Each row is a point. Each copy is the shape, with its points in the same order, turned, moved and blurred by noise. Is it also mirrored, or only turned?

Shape (5 x 2):
0: -0.42 +0.56
1: +0.10 -0.15
2: -0.05 +0.23
3: -0.21 -0.35
4: +0.59 -0.55
Copy 1, 5 rows:
0: -0.67 -0.07
1: +0.25 +0.10
2: -0.06 +0.12
3: +0.21 -0.39
4: +0.81 +0.27
Copy 1 is: only turned
Copy 2 (5 x 2):
0: -0.51 +0.62
1: -0.13 -0.17
2: -0.20 +0.23
3: -0.47 -0.33
4: +0.32 -0.68
Copy 2 is: only turned

Shape:
0: -0.04 +0.12
1: +0.31 +0.03
2: -0.07 -0.78
3: +0.06 -0.30
4: +0.38 +0.12
5: +0.05 -0.70
6: +0.13 +0.80
Copy 1, 7 rows:
0: -0.02 -0.40
1: +0.20 -0.06
2: -0.45 +0.29
3: -0.05 +0.07
4: +0.39 -0.22
5: -0.39 +0.36
6: +0.62 -0.84
Copy 1 is: mirrored
Copy 2 (7 x 2):
0: -0.18 +0.18
1: +0.14 +0.02
2: -0.67 -0.45
3: -0.26 -0.11
4: +0.22 +0.09
5: -0.54 -0.48
6: +0.27 +0.84
Copy 2 is: only turned

Shape:
0: +0.28 +0.15 -0.38
1: +0.64 -0.26 +0.45
2: +0.11 +0.17 +0.36
3: -0.05 +0.31 -0.07
4: -0.06 +0.15 +0.61
5: -0.27 +0.57 +0.50
6: +0.38 +0.62 -0.56
Copy 1:
0: -0.10 -0.62 +0.12
1: +0.75 -0.25 +0.35
2: +0.13 +0.15 +0.26
3: -0.27 -0.16 +0.11
4: +0.26 +0.49 +0.24
5: -0.28 +0.60 +0.42
6: -0.50 -0.69 +0.49
Copy 1 is: mirrored
Copy 2, 7 rows:
0: +0.11 +0.29 +0.13
1: +0.67 -0.53 +0.23
2: +0.26 -0.37 -0.25
3: -0.02 +0.05 -0.29
4: +0.20 -0.57 -0.45
5: +0.13 -0.33 -0.80
6: +0.24 +0.70 -0.14
Copy 2 is: mirrored

Shape, 7 rows:
0: -0.13 +0.15 -0.30 +0.27
1: -0.71 +0.21 -0.39 -0.12
2: +0.30 -0.31 +0.30 -0.31
3: +0.33 +0.45 +0.29 +0.11
4: -0.59 -0.28 -0.18 +0.08
5: +0.10 -0.80 -0.41 -0.68
6: -0.18 +0.29 +0.61 +0.41
Copy 1:
0: -0.05 +0.20 -0.49 +0.14
1: -0.18 -0.16 -0.73 -0.38
2: +0.40 +0.19 +0.39 -0.21
3: -0.30 +0.25 +0.32 +0.27
4: +0.30 -0.27 -0.60 -0.16
5: +0.88 +0.46 -0.17 -0.78
6: -0.18 -0.38 +0.15 +0.48
Copy 1 is: only turned
Copy 2:
0: -0.31 +0.03 -0.37 -0.33
1: -0.17 +0.54 -0.74 -0.09
2: +0.27 -0.08 +0.33 +0.21
3: -0.25 +0.20 +0.44 -0.41
4: -0.24 +0.12 -0.62 +0.25
5: +0.81 -0.28 -0.41 +0.33
6: -0.75 +0.26 +0.31 +0.04
Copy 2 is: mirrored
Copy 3 (7 x 4):
0: +0.12 +0.28 -0.46 +0.14
1: +0.15 +0.10 -0.58 -0.58
2: -0.04 +0.14 +0.51 +0.18
3: -0.43 +0.63 +0.05 +0.32
4: +0.14 -0.30 -0.35 -0.20
5: +0.82 -0.22 +0.64 -0.18
6: -0.81 +0.15 -0.23 +0.23
Copy 3 is: only turned
Copy 4, 7 rows:
0: -0.41 +0.18 -0.22 -0.03
1: -0.77 -0.04 +0.14 -0.38
2: +0.59 -0.09 +0.17 +0.27
3: -0.03 -0.22 -0.37 +0.59
4: -0.36 +0.33 +0.40 -0.21
5: +0.72 +0.03 +0.31 -0.62
6: -0.37 +0.19 +0.13 +0.84
Copy 4 is: mirrored

Shape (10 x 6):
0: +0.35 -0.47 +0.59 +0.05 -0.08 +0.58
1: -0.18 +0.39 -0.05 +0.54 +0.10 +0.69
2: +0.03 +0.01 -0.48 +0.22 -0.48 -0.31
3: +0.12 +0.30 +0.08 -0.60 -0.09 +0.14
4: -0.16 +0.34 +0.46 +0.36 +0.74 +0.43
5: +0.48 -0.51 -0.04 -0.37 +0.39 +0.07
6: +0.38 -0.07 +0.04 +0.22 -0.25 -0.39
7: -0.67 +0.20 -0.43 +0.54 -0.25 -0.21
8: -0.10 -0.24 -0.53 -0.21 +0.10 -0.20
9: -0.42 +0.41 +0.34 -0.35 +0.24 +0.27
Copy 1, 10 rows:
0: -0.22 -0.27 +0.59 +0.25 -0.17 +0.13
1: +0.27 +0.86 +0.36 +0.63 -0.21 -0.13
2: +0.42 +0.17 -0.57 +0.15 -0.57 -0.35
3: +0.29 +0.21 -0.18 -0.07 +0.28 +0.41
4: -0.14 +1.00 +0.73 +0.00 +0.10 -0.14
5: -0.33 +0.01 +0.02 -0.36 -0.53 +0.44
6: +0.31 +0.00 -0.05 -0.20 -0.40 -0.40
7: +0.20 +0.81 -0.58 +0.52 -0.35 -0.78
8: -0.12 +0.40 -0.67 -0.09 -0.55 +0.07
9: -0.09 +0.72 +0.01 +0.12 +0.53 +0.08
Copy 1 is: mirrored
Copy 2 (10 x 6):
0: +0.00 -1.06 +0.34 +0.16 -0.07 +0.74
1: +0.39 +0.14 +0.12 -0.01 -0.48 +0.94
2: +0.15 -0.01 +0.32 -0.34 -0.51 -0.22
3: -0.17 -0.15 +0.06 -0.42 +0.40 +0.49
4: +0.19 -0.03 -0.22 +0.62 +0.10 +1.05
5: +0.15 -0.98 -0.35 -0.08 +0.21 +0.21
6: +0.17 -0.44 +0.46 +0.03 -0.02 -0.21
7: -0.06 +0.45 +0.27 -0.09 -0.86 +0.09
8: -0.05 -0.22 -0.41 -0.44 -0.24 -0.05
9: -0.38 +0.04 -0.08 -0.06 +0.25 +0.83
Copy 2 is: only turned
Copy 3, 10 rows:
0: +0.89 +0.00 +0.15 -0.46 -0.27 +0.20
1: +0.44 +0.62 +0.02 +0.04 +0.57 +0.50
2: -0.48 +0.20 -0.20 -0.10 +0.12 -0.17
3: +0.22 +0.35 +0.46 +0.40 -0.41 -0.06
4: +0.94 +0.09 +0.21 +0.48 +0.63 +0.44
5: +0.59 -0.17 -0.33 +0.29 -0.57 -0.09
6: +0.04 -0.08 -0.06 -0.15 +0.09 -0.46
7: -0.60 +0.09 -0.04 +0.10 +0.63 +0.43
8: -0.22 -0.06 -0.32 +0.43 -0.25 +0.13
9: +0.35 +0.19 +0.66 +0.55 +0.03 +0.42
Copy 3 is: mirrored

Shape, 14 rows:
0: -0.03 +0.33 -0.65 -0.03 -0.18 +0.08 -0.57 +0.02
1: -0.38 -0.07 +0.90 -0.22 -0.27 +0.13 -0.19 +0.74
2: -0.10 -0.30 +0.15 -0.35 -0.17 -0.53 +0.09 -0.16
3: +0.39 -0.61 +0.22 -0.06 -0.20 +0.07 +0.61 -0.73
4: -0.04 +0.11 +0.40 -0.48 +0.26 -0.05 -0.09 -0.13
5: -0.16 -0.30 +0.29 -0.05 -0.15 -0.07 +0.30 -0.65
6: -0.20 +0.69 +0.58 -0.64 +0.50 -0.05 -0.71 -0.08
7: -0.50 +0.41 +0.38 +0.20 +0.26 -0.17 +0.00 -0.38
8: +0.07 -0.70 +0.12 -0.18 -0.01 +0.24 +0.95 -0.22
9: -0.41 +0.00 -0.52 -0.34 +0.14 +0.08 +0.10 -0.65
10: -0.28 -0.61 +0.11 +0.00 -0.07 +0.25 +0.24 -0.78
11: -0.18 +0.28 -0.30 +0.15 +0.02 -0.34 -0.44 +0.57
12: -0.07 -0.09 +0.50 -0.07 +0.75 -0.23 -0.37 -0.45
13: +0.23 +0.77 -0.66 -0.18 +0.07 -0.20 -0.42 -0.22
Copy 1:
0: -0.32 +0.46 -0.28 +0.13 -0.63 +0.22 +0.11 -0.07
1: +0.01 -0.77 -0.53 +0.08 +0.34 +0.69 -0.23 -0.23
2: +0.18 -0.61 -0.37 -0.04 -0.11 -0.40 +0.27 +0.12
3: +0.74 -0.17 +0.32 -0.45 +0.13 -0.62 -0.01 +0.43
4: -0.34 -0.32 -0.02 -0.11 +0.24 -0.06 +0.16 +0.15
5: +0.33 -0.46 +0.10 -0.60 -0.09 -0.39 +0.01 +0.13
6: -1.14 -0.39 -0.10 -0.30 +0.43 +0.29 +0.44 +0.01
7: -0.43 -0.50 +0.06 -0.55 -0.03 -0.22 +0.04 -0.48
8: +0.74 -0.32 +0.38 -0.03 +0.20 -0.47 -0.57 +0.38
9: -0.33 -0.09 +0.37 -0.19 -0.76 -0.44 -0.15 +0.32
10: +0.41 -0.31 +0.20 -0.74 -0.28 -0.45 -0.29 +0.41
11: -0.32 +0.15 -0.66 +0.26 -0.36 +0.10 -0.06 -0.60
12: -0.54 -0.17 -0.27 -0.71 +0.32 -0.52 -0.06 +0.02
13: -0.55 +0.56 +0.00 +0.11 -0.46 -0.08 +0.56 -0.16
Copy 1 is: mirrored
Copy 2 (14 x 8):
0: -0.03 -0.67 -0.05 -0.02 -0.56 -0.35 -0.02 +0.31
1: -0.32 +0.77 +0.37 -0.20 -0.53 -0.06 +0.89 +0.23
2: -0.32 +0.23 +0.30 -0.08 +0.11 -0.27 -0.02 -0.40
3: +0.09 +0.45 +0.53 +0.29 +0.25 +0.40 -0.73 -0.34
4: -0.11 +0.53 -0.25 -0.05 -0.32 -0.29 -0.08 -0.08
5: -0.05 +0.27 +0.23 +0.21 -0.07 +0.31 -0.28 -0.62
6: -0.30 +0.57 -0.87 -0.21 -0.86 -0.56 +0.06 -0.05
7: -0.17 +0.21 -0.58 +0.08 -0.36 +0.29 +0.27 -0.43
8: +0.55 +0.58 +0.60 +0.27 +0.42 +0.25 -0.21 -0.27
9: +0.49 -0.28 -0.09 +0.20 -0.29 -0.27 -0.24 -0.59
10: +0.29 +0.22 +0.38 +0.07 -0.19 +0.38 -0.37 -0.68
11: -0.29 -0.43 -0.18 -0.34 -0.12 -0.31 +0.49 +0.38
12: -0.15 +0.42 -0.63 -0.58 -0.20 +0.12 -0.25 -0.37
13: -0.19 -0.68 -0.61 +0.21 -0.34 -0.51 -0.32 +0.23
Copy 2 is: only turned
Copy 3:
0: +0.72 -0.57 -0.20 +0.34 -0.13 +0.72 +0.34 -0.39
1: -0.58 +0.62 -0.44 +0.49 -0.43 +0.29 +0.42 -0.37
2: +0.00 -0.19 +0.30 +0.15 -0.19 -0.29 +0.34 -0.65
3: -0.20 -0.65 +0.46 +0.28 +0.12 -0.58 -0.08 +0.28
4: +0.01 +0.25 +0.23 -0.06 +0.06 +0.15 +0.50 -0.20
5: +0.09 -0.21 +0.56 +0.40 -0.01 -0.27 +0.17 -0.01
6: +0.45 +0.74 +0.17 -0.21 -0.20 +0.56 +1.04 -0.25
7: +0.58 +0.44 +0.47 +0.50 -0.03 +0.04 +0.20 -0.18
8: -0.39 -0.35 +0.07 +0.40 +0.49 -0.56 -0.17 -0.11
9: +0.54 -0.48 +0.40 +0.47 +0.46 -0.02 +0.61 -0.39
10: -0.09 -0.38 +0.66 +0.72 +0.31 -0.20 +0.18 +0.10
11: +0.46 -0.04 -0.23 +0.19 -0.34 +0.64 +0.03 -0.93
12: +0.23 +0.38 +0.85 -0.17 +0.12 +0.32 +0.32 -0.18
13: +1.14 -0.46 -0.05 -0.19 -0.17 +0.43 +0.46 -0.33
Copy 3 is: only turned

Shape, 13 rows:
0: -0.30 -0.08 -0.56 -0.13 +0.12 +0.90 +0.21 -0.53 -0.40
1: -0.30 -0.17 -0.45 +0.25 -0.76 -0.76 +0.10 +0.30 -0.13
2: -0.42 +0.16 +0.04 +0.18 +0.29 +0.63 +0.16 -0.34 -0.34
3: -0.23 +0.34 +0.05 -0.03 +0.19 -0.20 -0.05 +0.40 -0.12
4: +0.21 +0.14 +0.00 +0.38 -1.01 -0.71 +0.60 +0.07 -0.20
5: -0.04 -0.01 +0.02 +0.73 +0.26 +0.37 -0.20 +0.58 +0.03
6: -0.25 -0.21 -0.22 +0.30 +0.45 +0.01 +0.29 -0.48 -0.23
7: -0.60 -0.32 -0.03 +0.12 -1.04 -0.78 +0.24 +0.52 -0.61
8: -0.58 -0.07 +0.03 +0.28 +0.39 +0.78 -0.25 -0.63 +0.14
9: +0.40 +0.16 +0.64 +0.14 -0.17 -0.04 +0.08 +0.10 +0.55
10: -0.42 +0.21 -0.07 +0.28 -0.04 +0.11 +0.47 +0.25 +0.44
11: -0.49 +0.53 -0.31 +0.33 +0.12 +0.38 -0.38 -0.33 -0.17
12: -0.18 -0.02 -0.26 +0.02 +0.32 +0.39 -0.39 +0.13 +0.16
Copy 1, 13 rows:
0: -0.79 +0.30 +0.11 +0.18 +0.20 -0.50 +0.40 -0.80 +0.35
1: -0.17 -0.43 -0.96 +0.03 -0.02 -0.35 -0.01 +0.38 -0.31
2: -0.64 +0.83 +0.13 +0.19 +0.03 -0.19 +0.15 -0.30 +0.18
3: -0.01 +0.27 -0.10 -0.31 -0.04 +0.16 +0.20 +0.35 +0.06
4: +0.31 -0.13 -1.28 +0.22 -0.63 -0.29 -0.11 +0.00 -0.27
5: -0.22 +0.57 -0.40 -0.10 +0.57 +0.53 -0.21 +0.06 +0.18
6: -0.20 +0.47 +0.04 +0.48 +0.29 -0.63 -0.03 -0.11 +0.15
7: -0.36 -0.45 -1.07 +0.39 -0.41 -0.12 +0.33 +0.64 -0.56
8: -0.81 +0.76 +0.50 +0.09 +0.23 -0.36 -0.33 -0.46 +0.07
9: +0.32 +0.19 +0.00 -0.04 -0.49 +0.25 -0.71 -0.09 -0.01
10: -0.23 +0.31 -0.38 -0.18 -0.25 -0.12 -0.34 +0.13 +0.59
11: -0.55 +0.79 -0.03 -0.38 +0.28 -0.44 +0.03 -0.22 -0.19
12: -0.41 +0.17 +0.23 -0.28 +0.41 +0.09 -0.07 -0.14 +0.08
Copy 1 is: only turned
Copy 2 (13 x 9):
0: +0.15 -1.04 -0.30 +0.17 -0.26 -0.48 +0.08 +0.40 +0.00
1: -0.40 +0.25 -0.11 -0.16 +0.06 +0.38 +0.39 -0.22 -1.09
2: -0.30 -0.62 +0.08 +0.34 +0.07 -0.34 -0.04 +0.44 +0.19
3: -0.21 +0.21 +0.27 -0.14 +0.56 +0.02 -0.09 +0.21 -0.22
4: -0.34 +0.63 +0.18 +0.18 -0.17 -0.12 +0.91 -0.31 -0.94
5: -0.36 +0.14 -0.27 +0.10 +0.37 +0.48 +0.29 +0.47 +0.41
6: -0.39 -0.38 -0.44 +0.46 +0.30 -0.44 -0.08 +0.10 -0.21
7: -0.50 -0.05 +0.44 -0.13 +0.21 +0.64 +0.57 -0.55 -1.21
8: -0.48 -0.63 -0.32 +0.36 -0.33 -0.17 -0.51 +0.43 +0.43
9: -0.35 +0.81 +0.13 +0.01 -0.17 -0.24 +0.11 -0.21 +0.43
10: -0.74 +0.14 -0.12 -0.37 +0.02 -0.24 +0.29 +0.31 +0.01
11: -0.20 -0.31 +0.01 +0.29 -0.17 -0.04 -0.34 +0.84 -0.15
12: -0.02 -0.12 -0.29 -0.19 +0.16 +0.09 -0.34 +0.39 +0.20
Copy 2 is: mirrored
Copy 3, 13 rows:
0: -0.38 -0.38 -0.57 -0.27 +0.18 +0.50 -0.89 -0.11 +0.41
1: +0.24 +0.06 -0.50 +0.63 -0.93 -0.14 +0.18 +0.20 +0.20
2: -0.60 -0.40 -0.22 -0.29 +0.23 +0.29 -0.12 -0.23 +0.40
3: -0.28 -0.14 -0.26 -0.21 -0.34 +0.05 +0.52 +0.22 -0.06
4: +0.23 +0.55 +0.07 +0.90 -0.93 +0.60 +0.28 +0.02 +0.32
5: -0.26 -0.55 +0.20 +0.16 +0.29 -0.14 +0.22 +0.51 +0.35
6: +0.06 -0.01 -0.61 -0.21 +0.35 +0.25 -0.01 -0.22 +0.46
7: -0.06 -0.04 -0.63 +1.06 -1.01 -0.12 +0.33 -0.28 -0.13
8: -0.60 -0.28 -0.07 -0.57 +0.35 -0.16 -0.45 -0.27 +0.69
9: +0.02 +0.45 +0.81 -0.08 -0.16 +0.10 +0.18 +0.10 +0.03
10: +0.15 -0.49 +0.17 -0.20 -0.35 +0.14 +0.19 -0.07 +0.46
11: -0.74 -0.14 -0.40 -0.36 -0.19 +0.13 -0.17 +0.28 +0.68
12: -0.24 -0.35 -0.08 -0.38 +0.04 -0.30 -0.25 +0.40 +0.05
Copy 3 is: only turned
